Each wall is flat, endless, passes through zero and stands at right angles to its row. A trip goes straight from one point to another. Which walls does it cross, in order?

Walls:
(1): [-1 18]
(2): [-27  11]
(3): [  1 -34]
(4): [38 21]
(5): [-18 -11]
Trips:
[26 -8] to [  1 -32] -> 5, 4
[13  5] to [-29  22] -> 2, 4, 5
[  8 -30] to [ 30 -16] -> 4, 5

Walls:
(1): [-26 -20  52  -1  11  18  -3  26]
(2): [-31 -10  20  -4  -8  25  28  19]
(3): [ 23  36  10  31  16 -30 -27  -3]
(4): [-49 -41  19 -16   5  -7 -21  -3]
Trips:
[ 25  -3 -25  17 -19   2  43  35] to [ 16  21  -9 -36 -31   1 -14  13] -> 2
[-18  -3 -37  -9  -4 -21  -1  12] to [  0 -20 -58 -13 -21  19  14  12] -> 4, 2
[ 11 -13   5  -8  -2  21  -6  19] to [10 36  7  4 26 11 -1 -6] -> 4, 3, 2, 1
[ -7  17 -20  60 -31 -25  25 -44] to [ 15  20  -5 -37 -43 -11  -1  -5] -> 3
[ -5 -36   0 -18 -11  21  14  32] to [-14  24 -13   3 -23   4  34  -7] -> 4, 1
[ 27  30   6 -34 -23 -11 -23 -11] to [ 12   1 -46   8  20 -11  51  49] -> 3, 2

Walls:
(1): [  4  18   6  10  19  -6  -1 -20  32 -14  11  21  11  13]
(2): [  2 -18  -6   5  10   1   2  13 -15   2 -11 -19  14  19]
(3): [ -4  23  -7  12 -27  14  -9   2   3   2  18  24  45   6]
(4): [-20 -21  -5   2  12  14  12   8   9  18  -6   0  20  -1]
(5): [ 10  -5  -4  17 -11   2   0  28  19   5  -4  -6  13  19]
(6): [  4  10 -20 -10 -44 -20 -47   6  12 -24  15 -37   2 -51]
Trips:
[-17 -35  -9 -28  16  33  20  15  18 -18  10  54   3  -3] to [-19  13  16   7  25  -4  26   9  35   3 -34 -28  22  14] -> 5, 2, 3
[ 24   8 -23  -4   1  -6  -4   5   9  -9  19 -24  30   5] to [ -3  28   1  -8 -20 -28  15 -14 -15 -13 -22 -15 -33  27] -> 3, 1, 5, 2, 6
[  7  -5 -13   5  30  22  11  14  -8   6  17  -6  60 -13] to [ 13  -3  14   1 -48  -1 -27 -41  10 -23  15  32   1  10] -> 6, 2, 4, 5
[  7 -12  14   6 -29   5  -4   0  11  25  15  14   5 -15] to [ -4 -33 -25  30 -14  -1 -15  13 -13 -19 -26 -12  30 -20] -> 2

Walls:
(1): [-12  28  40   1   4  -1 -29  -6  -8  -6  32  -7  -7   8  -3  -6  -1   5
  10  10   9   5 -24  21  11 -12 -15  41  11 -20   9 -13]
(2): [ 25  13 -26   1 -23 -13  20   6  -1   8 -27  11  -8 -20   9  -3  19  27
  28 -19 -19  -2 -11   4  22 -13  16 -26  -3  -1  10 -15]
(3): [ 23  -6 -28   5 -17 -11   4  -9 -22  11 -14 -14 -17   4 -14 -14  44  14
 -16  -6 -15 -34   0  11   4  -2 -15 -37   5 -30  -7   4]
(4): [ -7  -4  -5 -14 -20 -28  -1  -8   6  16 -11  -9 -25   7  19   2 -25 -17
 -20 -20  -5  -6  -1  60 -12  47   9  51  14  -2 -37 -15]
Trips:
[-16   0 -26 -14  -5 -11   3  13   0  29  -6 -13   8   1  12  -4  -1  -1
  26   3 -14  28  -4  -3  38   2 -17 -11  15 -18 -13 -27] to [ 16  -4   2 -11  -7 -16  15 -13   8 -21 -21  14  -8 -20  -9 -11  11  12
  11   5  11   6  11 -13  -7   0 -25   4  38  -3  -8   9] -> 4
[  9 -11 -10  -9   5 -23  -1   9  22  -1 -14   8 -12  -2  12   0 -11  34
 -15 -29  -2 -18   4  10   8  10   4 -10  13  -7  36  -4] to [ 13 -37  15  33 -21 -14  14  12  54  -9   9   7 -18   3 -16   0 -23  21
  -2  20  11  21  13   1  -2 -10  22  -5  13  -1 -21   2] -> 3, 2
[ 12  19 -19 -11   8  23  35  -1 -18  11   0  -8  -5  31 -24   2 -41  -1
 -33  20 -16  22 -11   1  16  10 -13  11  -4 -20  31  21] to [ -9   5 -25  13 -10  -4  -4  30  19  -1  27  11  20  10  -3 -29  12   2
 -10  33  32 -34  31   7 -24 -39 -14  15   0  10 -11  10] -> 3
[ -8 -12   0  -4  -8 -20   0  14  -8   5   3  -9  16  24   3   1 -18   5
 -10 -42 -21 -38   2 -15  35 -19   7 -10   1   7  12   4] to [ 19 -19   2  -1 -27   7 -19   9  -1  -3 -20  -8 -35  26  10   0 -23 -10
 -22   0  40   2 -14  13 -20 -15  24   1  -8  13   4   6] -> 4, 2, 3
[  8  38   8  -2   3   0  -7  -5 -15  12  11 -32 -19 -16  -5   9 -22  12
  10  12   6  14  -8  18 -15  34  18  12  -3   4  20  26] to [-25  25  -8   6  25 -17 -13 -12  32 -27   0  22   9   1 -19   0   4  -7
  -2 -24  -4 -26   2 -23 -20 -30 -11   3  -7 -10  18   4] -> 4
